Each point is reached from the start by the listed moves, each made once or not at all, plus a little noise. Is the number of moves made odd or even? Then give how often each move was made.
In the rows, 100 means zero.

Moves:
(1): [148,  68, 100,  89,  72, 100]
(2): [125, 136, 101,  93,  95, 104]
(3): [ 97, 109, 170, 111,  69, 115]
Start: [113, 110,  85, 105,  93,  73]
Points:
[113, 110,  85, 106,  92,  72] => even (0, 0, 0)
[186, 114,  86,  89,  59,  77] => even (1, 1, 0)
[135, 156, 155, 109,  55,  92] => even (0, 1, 1)

Moves:
(1): [163,  76, 105, 130,  95]
(2): [113, 133, 110, 104, 121]
(3): [108,  85, 137,  75, 119]
(4): [ 82, 104, 129, 134, 103]
Start: [ 80, 104,  89, 103, 104]
Points:
[166,  97, 143, 115, 140] => odd (1, 1, 1, 0)
[ 70,  92, 154, 111, 126] => even (0, 0, 1, 1)
[133,  68, 159, 141, 120] => odd (1, 0, 1, 1)
[ 92, 138, 101, 108, 125] => odd (0, 1, 0, 0)
[122,  85, 125, 167, 101] => even (1, 0, 0, 1)

Moves:
(1): [136,  90, 115, 101, 121,  94,  94,  84, 105,  93,  95]
(2): [114, 135,  99,  83, 107,  86,  99, 110,  91, 103,  93]
(3): [ 86,  96, 148,  92, 104,  69, 108, 110, 116,  89,  96]
(4): [105, 100, 107, 145,  92,  82,  79,  96,  98,  86,  97]
(5): [ 84, 101,  98,  98, 152,  96, 104, 113, 112, 101,  74]
(6): [102, 113, 113,  98, 112, 139,  94,  96,  96,  95, 103]
(7): [115, 100, 105, 116, 101, 126, 144,  83,  96,  77,  90]
(8): [120,  83, 112, 112,  91, 116,  95, 174, 105,  93,  94]
Start: [102, 112,  88, 111, 108, 108,  93, 104, 104,  98, 100]
Points:
[140, 112, 115, 112, 145, 139,  81,  82, 108,  86, 100] => even (1, 0, 0, 0, 0, 1, 0, 0)
[ 99,  92, 153, 160, 148,  74,  85, 195, 136,  70,  62] => even (0, 0, 1, 1, 1, 0, 0, 1)
[137,  91, 180, 154, 178, 103,  66, 177, 137,  53,  59] => even (1, 0, 1, 1, 1, 1, 0, 1)
[166, 132, 133, 150, 184, 120,  59, 179, 109,  70,  56] => even (1, 1, 0, 1, 1, 1, 0, 1)
[126,  97, 108, 167,  91, 106,  66, 172, 107,  77,  90] => even (0, 0, 0, 1, 0, 0, 0, 1)
[119, 161, 101,  92, 125, 136,  88, 110,  91,  98,  98] => even (0, 1, 0, 0, 0, 1, 0, 0)

Moves:
(1): [150,  99, 118, 102,  88,  71,  96, 103, 108,  80, 107, 105, 113]
(2): [ 98, 167, 100,  94, 114, 111,  65,  95, 139, 131, 109,  91, 100]
(3): [ 83, 103, 149, 129, 101, 106,  95,  81, 111,  81,  95,  92,  82]
(4): [120, 120,  81, 139, 107, 118,  93,  60, 100, 109, 104, 130,  85]
(5): [105,  82,  95,  83, 162, 109,  80,  90, 119,  89,  97,  96,  72]
(6): [110,  91, 112,  75,  85, 135,  83,  88, 102, 124,  86, 109, 116]
(7): [119, 116, 101, 107, 133,  86, 127, 123,  93, 119,  72,  98, 109]
(8): [ 88, 103, 104, 103, 118, 128, 105, 140, 109,  83, 109, 130, 101]
(9): [ 91,  84,  80, 127,  92, 102, 120, 105, 148, 102,  93,  90, 115]
(10): [ 94,  85,  94, 126,  98,  90,  73, 109, 103, 137, 104, 107,  99]
(11): [115, 100,  97,  96, 126, 117, 114,  94,  87, 118, 146,  81, 120]
Start: [116,  86, 106,  96,  73, 128,  75, 118,  75,  83, 108,  68, 140]
Points:
[178,  93, 145, 187,  92, 132,  48,  64,  84, 106, 165,  84, 141] => odd (1, 0, 1, 1, 0, 0, 0, 0, 0, 1, 1)
[168, 131, 116, 130, 100, 151,  45, 181, 179, 159,  90,  97, 193] => odd (1, 1, 0, 0, 0, 1, 1, 1, 1, 1, 0)
[172, 136, 121,  73, 179, 164,  35, 139, 136,  85, 176,  69, 146] => odd (1, 1, 0, 0, 1, 0, 0, 1, 0, 0, 1)

Moves:
(1): [128,  78,  80, 100, 110, 101,  98, 111,  99, 109,  96, 110, 103,  93, 112,
 101,  94]
(2): [118, 115, 105,  96, 111,  95,  79,  95,  97, 103,  76, 107, 103, 100,  93,
  78, 102]
(3): [111,  87, 142,  95, 116, 105, 121, 114,  88,  96,  74, 118,  89, 107, 100,
 115, 142]
(4): [119, 111,  99, 135,  91, 112,  94, 101, 127, 106, 107, 106, 108, 113,  78,
 103, 114]
(5): [ 87, 113,  83, 118, 116, 137, 108, 114,  59,  73, 105,  95,  78, 101,  97,
  92, 101]
(6): [108, 103,  92,  76,  89, 126, 108, 105, 108,  99, 104,  97, 104, 115, 118,
 112, 103]
(7): [ 99, 113, 104, 105, 102,  95, 127, 107, 130,  57,  96,  94, 125, 105, 128,
 116,  99]
(8): [103, 122, 112, 112,  84, 102,  86, 139,  87, 113, 114,  95, 126, 100,  82,
  98,  94]
(9): [ 72,  93, 106,  90, 120, 107,  87, 111, 128,  89, 114, 112,  97,  84,  99,
  87,  87]
(10): [ 90, 108,  85,  86, 110, 109, 104, 104,  94, 122,  89,  76, 106,  87, 113,
 100, 110]
(11): [113,  94, 116,  93, 117, 115, 103,  80,  99, 117, 153, 106,  97, 100, 113,
  89,  91]
(12): [106, 122,  97, 100, 107,  84,  97, 103, 110,  91, 105, 128, 103,  89,  98,
 121, 102]
(13): [118,  80, 111,  97, 107, 108,  74,  96,  82, 108, 106,  97, 108,  85,  98,
 126,  98]
(14): [123,  91,  77, 103, 107,  98, 106, 120, 102, 109, 101,  75, 105, 138,  90,
 124,  77]
Start: [ 97, 126, 123, 102, 108, 106, 130,  74, 116, 128,  82, 109,  84, 128, 107,
  97, 122]
Points:
[154, 166,  90, 150, 141, 136, 107,  96, 107, 114,  70, 159,  78, 127,  87,
  91, 135] => odd (1, 1, 0, 1, 1, 0, 0, 0, 0, 0, 0, 1, 0, 0)
[111, 177, 160, 108, 163, 111, 136, 111, 187,  90,  42, 147, 116, 113, 111,
 118, 179] => odd (0, 1, 1, 1, 0, 0, 1, 0, 1, 1, 0, 1, 0, 0)
[144, 151, 195, 118, 158, 165, 125, 118,  57,  94, 106, 121, 113, 123, 118,
 110, 150] => odd (0, 1, 1, 0, 1, 0, 1, 1, 0, 0, 1, 0, 1, 0)
[155, 144, 167, 108, 121, 133, 148, 104, 160,  81,  75, 153, 121, 143, 127,
 190, 182] => even (0, 0, 1, 1, 0, 1, 1, 0, 0, 0, 0, 1, 1, 0)

Moves:
(1): [127, 107,  89, 100,  97, 101, 100,  90,  94, 118,  86, 104,  94, 103, 101,
 104, 105,  91, 105, 100,  99, 108,  87]
(2): [103, 121,  91, 109,  92, 108, 101, 108,  94,  92, 105,  97,  87,  90,  93,
 102,  98, 103,  94, 103,  94,  97, 111]
(3): [104, 111, 132,  88,  86, 104,  99,  99,  85,  97, 103, 114, 105,  99,  97,
 100, 110, 105,  98, 108,  98,  95,  99]
(4): [ 99,  96, 118, 131,  95,  87,  97,  93,  98, 113, 106, 103,  97, 105,  88,
  97,  92,  83,  96, 105, 108,  94, 104]
(5): [100, 111, 101, 102, 126, 106,  88, 107, 105, 102, 107, 102, 115, 105, 108,
 111, 104, 102, 101, 118,  91, 111,  96]
(6): [111,  92, 103, 108, 108, 134, 111,  91, 115,  87, 108, 110, 117, 101,  99,
  87,  83,  82, 108, 116, 106,  97,  89]
(7): [106,  94, 102,  92, 118, 101, 131, 100, 113, 103,  95, 111,  94,  97, 111,
 107,  83, 104,  91, 116, 103,  96, 110]
(8): [103,  92, 107, 109, 103, 111, 108, 143,  99, 108,  81,  95, 100,  95,  93,
 110,  88,  92, 122,  94, 100, 109,  94]
(9): [106, 106, 108,  95, 102,  86, 100, 108, 126,  98,  96, 112, 107,  99,  97,
  87,  99,  91,  92,  93, 103,  95, 101]
(10): [ 97, 107, 108,  88, 105, 114,  96,  99, 107, 118, 110,  98,  94, 101, 102,
  83,  78, 106,  98,  91,  84, 100,  93]
(11): [111, 100, 101, 100,  89,  97, 108, 106, 115,  99, 126,  99,  81, 104, 104,
 118, 107,  99, 115, 104, 100, 108, 100]
(12): [ 93,  95,  93,  90, 109,  93,  94, 100,  89, 100, 103, 135,  97, 117, 102,
  82, 114,  95, 123, 106,  96,  85, 105]
(13): [101, 112,  83, 102,  94,  90, 122,  97,  98, 114, 112, 113, 126,  94,  85,
 104,  93, 100, 111, 104, 106, 109, 107]
(14): [102,  99,  97,  98, 105, 100, 102,  95, 100,  93, 102,  84, 110, 129,  87,
 107, 110, 105,  91,  95,  92, 100,  96]
(15): [103, 104, 106, 117,  98, 101, 121, 102, 100, 109, 104, 102, 105, 110, 131,
  87, 106, 108, 109,  99,  94, 104, 101]
(16): [ 85, 106,  95, 108,  89, 118,  75, 103, 108, 112,  95, 107, 105, 106, 103,
 131, 104, 104,  96,  96, 108,  87, 114]
(17): [ 92, 101, 102, 100,  99, 109, 102,  97,  99, 112, 103,  93,  90,  88,  93,
  98, 129,  96,  98,  96, 107,  96, 102]
(18): [121,  81,  94, 108, 109, 112,  98,  99,  99,  94, 109, 122, 103,  94,  87,
  95, 103, 134,  75,  93,  99, 115, 108]
(19): [ 98, 112, 116, 101,  96, 102, 104,  82, 109,  98,  84,  99,  90,  92,  94,
  96,  89, 114, 132,  98, 110, 103,  91]
(20): [ 86,  91, 107,  97,  79, 104, 104, 103, 111, 113,  92, 104,  96,  91,  99,
  95,  95, 100, 101, 128,  86,  92,  85]
Start: [ 96,  92,  99,  82, 112, 111, 104,  96, 117, 107,  76,  87,  95,  61,  85,
  88,  89,  97,  71, 103, 104, 122,  94]
Points:
[111, 141, 132,  80,  78, 129, 117, 119, 133, 163,  40, 128, 112,  32,  56,
 114, 106,  86, 130,  91, 136, 127,  90] => even (1, 0, 1, 0, 0, 0, 0, 1, 1, 0, 0, 0, 1, 0, 0, 1, 1, 0, 1, 0)
[146,  75, 114, 125,  99, 131, 195,  57, 156, 153, 100, 182,  96,  71,  85,
  59,  58, 108, 135, 166, 113, 133,  74] => odd (1, 0, 0, 1, 0, 1, 1, 0, 0, 0, 1, 1, 1, 0, 1, 0, 0, 1, 1, 1)
[136,  86, 132, 103,  86, 154, 147,  50, 152, 153, 103, 187, 109,  88,  45,
 107,  80, 113, 106, 175, 110, 109,  88] => odd (1, 0, 1, 1, 0, 1, 1, 0, 0, 0, 1, 1, 1, 1, 0, 1, 0, 1, 1, 1)
[140,  86, 164,  74,  95, 125, 133,  66, 141, 162,  89, 172,  43,  64,  70,
  65,  67, 131, 110, 150,  83, 120,  75] => even (1, 0, 1, 1, 0, 0, 1, 0, 0, 1, 1, 1, 0, 0, 0, 0, 0, 1, 1, 1)

Moves:
(1): [106,  99, 102,  99, 109,  93, 106,  96, 105,  95,  96, 109,  98,  98,  99,
  99,  99,  96, 104, 106, 104,  95,  97, 104, 102,  91]
(2): [ 89, 110, 106, 104,  97,  97, 103,  91,  99, 109,  97, 110,  96,  92,  99,
 108,  90, 114, 102, 105, 106,  90, 106,  94, 105, 108]
(3): [ 86,  89, 117, 115,  94,  93, 100, 105,  99,  91, 108, 103,  97,  89,  95,
 102, 104,  94, 101, 115,  92,  96,  99,  89,  97, 112]
(4): [ 92, 102, 104, 114,  98, 102, 101,  97,  94,  98,  95, 103,  89, 101, 107,
 101, 108, 114, 104, 101,  89, 113, 116,  94, 112,  97]
(5): [ 95, 108,  93, 109, 115,  88,  92, 101, 114, 116, 100,  91,  95,  86,  91,
  88,  99,  95,  94, 106, 109,  84,  81,  88, 101, 103]
(6): [ 91, 103,  87, 102,  99, 112, 111, 110,  96,  96,  82,  89, 101, 108,  97,
  96,  96, 102, 110, 110,  97,  90, 104, 105, 101,  90]
(7): [ 94,  97, 101,  99, 101,  86, 104,  94,  95, 103,  99, 105, 100,  92,  92,
  88, 100,  98,  93,  94,  95,  95,  93, 100,  82,  97]
(8): [102,  86, 105, 101,  93,  92,  90, 114,  85, 109, 102, 113, 104,  93,  99,
  90, 100, 101, 106, 104, 104,  93, 105,  97, 104, 109]
(9): [ 93, 103, 100, 104, 100,  95, 115, 104, 111, 101, 108, 102, 108,  99,  99,
 100, 100, 105, 104,  95, 108,  97, 108, 104, 114,  95]
(10): [102, 101, 101, 102, 101, 108, 108,  98,  99, 104,  92, 100, 109,  99, 109,
 102,  97, 105, 109,  95,  97,  94, 100, 100, 100,  98]
(11): [106, 101,  87,  94,  96, 110, 110,  94,  98, 109,  96, 103,  94,  78,  89,
 107,  99, 108, 100, 113, 104,  98, 103,  99, 114, 108]
(12): [ 95,  94, 107, 101, 106,  97,  93, 107, 106, 103,  93, 110,  99, 109, 107,
 101, 122, 109, 117, 100, 104,  92, 102, 113,  84,  94]
(13): [104,  90,  87,  99, 104, 106,  95, 100, 104, 111,  99, 119, 116,  91,  98,
 107,  92, 113,  94, 102, 106, 103,  98, 105,  94, 110]
(14): [110,  90, 104,  92,  98,  99, 106, 103, 101, 100, 104, 101,  98, 108,  95,
  93,  96, 104, 108, 106,  90, 102,  94,  90,  98, 104]
(15): [100, 106, 105,  97, 111,  99, 105, 111, 100,  95, 100, 108, 108,  93, 118,
 104, 102, 116, 114,  99, 106,  95,  97, 105,  92, 100]
(16): [100,  96,  93, 112,  86, 104, 101, 110,  91,  99,  96,  86,  91,  99, 101,
 112,  94, 105,  94, 107,  90, 104,  93, 105,  94,  93]
(17): [ 98, 100, 100,  90,  96,  94,  86,  99,  95,  99,  96, 104, 114, 104,  97,
  99, 105,  91, 103, 102,  94, 103,  93, 102, 104, 107]
(18): [101,  85, 105,  96,  94,  99,  98, 100,  93,  94, 101, 102, 104,  99, 100,
 100,  97, 111, 107, 100,  96, 103, 100,  98, 100,  92]
(19): [105, 104,  90, 106, 103, 104, 103,  96,  96, 102, 106,  90,  99, 102, 100,
 104,  96,  97, 103, 102, 104, 100, 102,  99, 101, 111]
(20): [ 98, 100,  99, 109,  87, 106, 101,  99, 108, 106, 101,  84, 105,  92, 102,
  95,  86,  91, 105, 113,  99, 100, 107, 106,  82, 106]
(21): [ 99,  98,  97, 107,  93,  99,  99,  96, 101,  98, 100, 101,  94, 101, 103,
  96, 104,  96,  99, 104, 106, 100,  91,  95,  97, 104]
(22): [ 97,  98, 116,  99, 107, 103,  95, 102, 102,  99,  98, 101,  88,  90,  99,
  90,  80, 101, 117,  96,  95,  96,  89, 110, 100, 100]
(23): [100,  92, 104, 100,  95, 103, 109,  99,  82, 101,  89,  89,  89, 104, 105,
 108,  99, 106,  97,  97, 109, 118, 109, 100, 113, 100]
(24): [ 96,  92, 113,  93,  97,  96, 101,  82,  94, 103, 105,  97,  92, 107, 100,
  92,  91, 107,  93, 116,  93,  91,  94, 105, 115, 106]
Start: [101,  82,  92,  98, 111, 103,  96, 109,  94,  98,  74,  96,  92, 108,  88,
 102,  93,  93, 130, 108,  92, 117, 112,  85, 108, 103]
Points:
[ 58,  62,  93, 153,  67,  99, 149,  83,  75, 104,  63,  79,  59,  64,  71,
 101,  57, 130, 149, 189,  75,  89, 127,  81, 125, 113] => even (1, 1, 1, 1, 0, 1, 1, 0, 1, 0, 1, 0, 0, 0, 0, 1, 0, 1, 1, 1, 1, 0, 0, 1)
[ 83,  39,  88, 144,  92, 128, 124, 146,  77, 119,  52, 115,  78,  75,  86,
 103,  81, 145, 195, 159,  78,  94, 117,  89, 118, 127] => even (0, 0, 1, 1, 0, 1, 0, 1, 1, 1, 1, 1, 1, 1, 0, 1, 0, 0, 1, 0, 1, 1, 0, 0)
[100,  50, 110, 117,  92,  88, 114, 120,  74,  87,  72,  88, 116,  82,  97,
  98,  68, 100, 171, 148,  58, 104,  88,  82,  59, 113] => odd (1, 0, 1, 0, 0, 0, 1, 0, 0, 1, 0, 0, 0, 1, 1, 1, 1, 1, 1, 1, 0, 0, 0, 0)
[100,  58,  91, 121, 114,  83, 115, 112,  90, 135,  75, 101,  59,  88,  75,
  89,  97, 133, 158, 164,  90,  84, 108,  82, 148, 113] => odd (1, 0, 0, 1, 1, 0, 0, 1, 1, 0, 1, 1, 0, 1, 0, 1, 0, 0, 1, 0, 0, 0, 0, 1)
[ 93,  64,  98,  95,  99, 110, 122, 105,  42, 107,  28, 111,  85,  94, 111,
  95,  93, 134, 166, 154,  96, 107, 122,  90, 163, 114] => odd (1, 0, 0, 1, 0, 1, 0, 1, 0, 1, 1, 0, 0, 0, 1, 0, 1, 0, 0, 0, 1, 0, 1, 1)
[111,  47, 105,  99, 105,  97,  83, 119,  83,  88,  64,  99,  75, 118,  89,
  95,  85, 102, 183, 132,  75, 113,  73, 100,  89,  98] => odd (1, 0, 0, 0, 0, 0, 0, 0, 0, 0, 0, 1, 0, 1, 0, 1, 1, 1, 1, 0, 1, 1, 0, 0)
[ 88,  78, 102, 111, 130, 102, 103, 106,  83, 124,  54, 100,  57,  62,  98,
 107,  80, 145, 181, 132, 131,  92,  93,  84, 115, 122] => even (0, 1, 0, 0, 1, 0, 0, 0, 0, 0, 1, 1, 0, 0, 1, 0, 0, 1, 1, 0, 1, 1, 1, 0)
[ 74,  77,  65, 118,  94, 127, 122,  93,  65, 140,  18, 101, 104,  80,  89,
 117,  83, 142, 166, 144,  96, 113, 146, 101, 100, 129] => even (0, 1, 0, 1, 0, 1, 1, 0, 0, 1, 1, 1, 1, 0, 0, 0, 1, 0, 1, 1, 0, 0, 1, 0)
[ 75,  37, 118, 104, 104,  77,  93, 132,  66,  93,  42, 131, 119,  99,  82,
  79, 112,  99, 179, 134,  74,  79, 106,  92,  81,  92] => odd (1, 0, 1, 0, 0, 1, 1, 1, 0, 1, 0, 1, 0, 0, 0, 0, 1, 1, 0, 0, 0, 0, 0, 0)
[ 87,  53,  90, 104, 101, 124, 130,  72,  65, 125,  47, 115,  72,  76,  75,
  87,  39, 161, 168, 154,  70,  91, 104,  78, 129, 127] => odd (0, 1, 0, 1, 0, 1, 1, 0, 0, 1, 1, 0, 1, 1, 0, 0, 0, 1, 1, 0, 1, 1, 0, 1)
